Each wall is flat, endless, passes through zero and stands at right angles to its row. A trip goes straight from one point to another. Which walls does it cross, in order?
(in the rows, 128 means zero)

Walls:
(1): [113 153 112]
(2): [ 81 106 148]
(3): [132 103 148]
(4): [ 83 164  62]
Trips:
[ 36 130 146] to [149 124 108] => 2, 1
[142 184 169] to [105  84  88] => 4, 2, 3, 1
[197 202  91] to [138 230 136] => none
[158 148 127] to [144 133 109] => 4
[116 185 127] to [ 52 142 138] => 2
[151 110  89] to [103  89  79] => 1, 2

Walls:
(1): [169  91 158  95 111 142  96  64 188 127 120]
(2): [101 133 144 138 213 142 109 235 117 170 158]
(3): [105 137 143  95 112 170 108 100 139  76  70]
(4): [134  85 139 119 157  70 174  83 134  90  46]
Trips:
[106 139 108 110  89 121 249 169 148  42 164] to [122 131  95 142 136 184 164 128 110 147 104] => 4, 2
[ 98 132  85 149 130 158 142 149  96 100  98] to [ 86 158 127 143  95 172 107 174  96 116 105] => 4
[125 109 109 112 158 174 137 102 121 167 111] to [167 156 132  86 134 167 158 150 108  93  94] => 2, 1
[154 113 117 129 150 155  86  88 148 171  80] to [172 127 153  88 135 164 113 131  97 141 163] => 4, 2, 3
[105 114 218  95 101 181  50 102 115 116 142] to [133  99  94 150 150 118 110 125 107 148 100] => 2, 4, 3, 1

Walls:
(1): [ 99 101  72 162 156 112 140 186 128  66 179 198  77 128  91  80  86 130
 148 111 206 134  73 143]
(2): [ 75 221 125  98 170 186 103  51 113 176 120 184 157 135 159 139 160 123
  86 128 170 137  60 162]
(3): [176 113 112 135 162 157 156 105 136 106 130 102  71 176  26  73 108  90
  64 161 110 151  60 158]
(4): [171 163  23  98 165  56  96 105 143 146 151 169 100 110 123 125  98 141
 139 104 159 144 112 102]
(5): [108  82 125 141 129 154 193 100 235 135 184 165 116 102 166 193 100 201
 113  98 145 132 110 178]
(6): [136  77 145  75  92  36 143 122  78 140 107  84 157 112 162  97 130 123
  91 145 189  72 106 167]
(7): [235 163 120 170 108 136 124 171 162 169 146 111 113 120 117 184 134 106
  98 134 177 127 154 107]
(8): [110 207 117 152 143 123 109  97 136 166 137 106  98  95 151  90 124  78
 128 149 149 143 131 187]
Trips:
[108 162 144  78 113 144 117 119  52 124  44 152  47 130 187  98 174 111
 175 137 100 124 153 101] to [169 126  59 124 123 132 121 176  79 150 173 107 165 122  63 173 170 133
 217 189 113 117 164  58] => 6, 2, 8, 4, 7
[ 99  97 242 165 114 114 128 182 104 128  78 138 113 131  81 131 183 133
 174  50 123 182 172 123] to [155 149  92 158 105 120 216 163  88 150 160 168 100 132  84 102 131 135
 110 156 154  81 100 141] => 1, 7, 3, 6, 4, 5, 8
[102 162 152 191 130 118  63 103 132 103 115 143 125 123  82 120 154  55
 165 145 148 151  78 136] to [202  41 129 146  71 104 168 105 173 162  55 102  91 114 130 141 111 152
 106 130 194 127  51 109] => 7, 4, 6, 2, 5, 8
[  9  19 109 104 135 199 127 137 195 180 100 146 110 131 243 104 154 187
 111  71  54 175 104 164] to [142 152 145 149 174 109 205 126 165 170  31 186  65 163 142 107 103 172
 110 108 138 156  86  47] => 1, 4, 3, 7

Walls:
(1): [185 142 180 152 174 123 121 109 124 121 145 103 110 107 160 162 146 165
 149 120 126 103 176 133  64 110  69  87 187  77 148 132 100 159 117 105
 131  73 164 162  97  62  90  99 158 176 130 100]
(2): [194 126  66 157 133 111 123 139 171 142 115 182 101 105 163  77  76 136
 110 135 162 194 182 155 147 142  97 139 126 115 110 189 111 116  64 129
 101 148 113  57 158 115 164  93 139  74 128  99]
(3): [ 69 124 114 121 170  80 107  88 115  85 144  27 165 137 103 200 108 101
 152  96  69 144 138 173 175 123 170   7 101 133 103 114 143 133 123  91
  76 114 103 124 104 162 107 151 208 117 102 152]
(4): [ 92 186 157 107 138 140 198 114 151  99  87  82 114 122 154 128 150 151
 112 194 170 145 168 121 143 132 128 149 157  69 158 116 108 126 129  74
 145 135 125 182 161 136  72  87 116 212 145 110]
(5): [ 84  95 103 148 108 102  78  94 153  62 172 132 128  45 100 140  97 136
 131 176  41 160 179 145 118  87 100 104  95 159 151 145 139 126 125 130
 127 123 148 174 182 114 120 165 121 148 130 121]
(6): [149  32  95 205 116 122 127 158  98 203 121 118 136 188 128 104 184 111
 151  65  99 130 101 153 127  80  85 205 120 114  79 200 117 142 100 164
 148 190 176 115 183 113 163 126 206  95 126  88]
(7): [175 177  88 161 123 108  98 173 171 192 107  82 162  71 154 147  92 101
 113 135  59 150 201 125 165 201 111 109 105 168  87 127 137 196 133 135
 132  94  76 142  71  95 151 156 154  94 102 158]
(8): [124 143 125 108 105  99  88 146 113 131 141  77 103  88  94 147 119 134
 123  89  81  71 134 179 121 160 166  78 180 152 150 141 156  57 120  85
  94 169 163 127 194 111 216 132 112  73 148 159]
(9): [133  94 199 228  72  70 101 116 153  89 107 116  49 124 114 127 122  45
 135 153  94 150  88 140 143  91 153 169 103 169  90 136  84 166 104 102
 170 108  77 136  82 111 151  69 122 125 173 176]
Trips:
[122 177 128 147 162 101 199 164 129 106 152 158  95 119  69 178 149 140
 145  93  84  80 149 177  52 135 123 140  85  90 114  90 168 139 181  99
 113  90 138 123 114 171 145 127 146 123  81  63] to [155 148 137 145 112 168  87 152  95  99 209  97 134 124 139 108 162 142
 116 174  93  90 177 116 108 193 155  80 112 161 119 186 160 112 156 166
 196 114 113 122  83 122 128 218 133  98 129 187] => 7, 1
[150 112 106  78 100 142 135 126 114 167 115 110 148 169 128 100 143  94
  65 106 175  81 190 145 109 208  93 121 136 121 141 113 159  95  90  56
 113 165  81  97 165  95 100 132 129 130 202 154] to [108 170 113  37 131 105 132 167 161 148 155  94 132 133 126 126 104  83
 109 116 140 177 156  91 120  97 151 110 104 133 158  91 107 114 144 149
  80 132 241 131  40  91  89  71 136 123 123  76] => 1, 3, 8, 2
[129 158 167 201 110 143 118 170 146 127 155 129 148 159  71  81 185 119
  96 167 158 132 100 127 143 102 131 136 142 159 146 115 165 132 128 125
 119 135 166 133 155 143 137 146  87 105 130 217] to [201 208  63 138  80  81 102 103  83 172 208 123 102  93  80 162 112  89
 125 133  83 143  97 128 126 154  68 174 131 158 140 158 218 104 132 184
 119 145 103 103 159  78 144 143 117 155  94 122] => 5, 7, 2, 9
[174 110 129 124 105 162  96  62 157 102  83 115  99 175 137 121  99 139
 157  53 100 137  70  99  75  70 150 159 160 101 123  60  77 102 128 123
  77 113  64 145  87 156 138 100 145 148 109 146] to [136 139 140 140 102 176 115 138 154 115 122 118 143 143  93 128 229  56
  93  60 137 168 124 134 104 121 113 159 105 123  89 105 132 119 149 162
 134 157 195 136 126  96 168 174 155  46 124 158] => 6, 1, 3, 8, 7
[154 129 170 133  84 118 164 106 118 163 113 111 173  90 151  81 121 109
 118 122 114 195 169 157 103  97 170 177 181  87  83 153  57 129  64 112
 150 124 189 106 123  77 194 147  93  97 167 106] to [180 146  83  95  80 145 161 143 143 110  97 128 116 118 180 175  72  99
  82 127 163 146  89  93 173  93 210 193  91  83 130 117 185  88 168 157
 208 121 158 154 155 115 134  61 121  85 167 108] => 1, 7, 8, 6
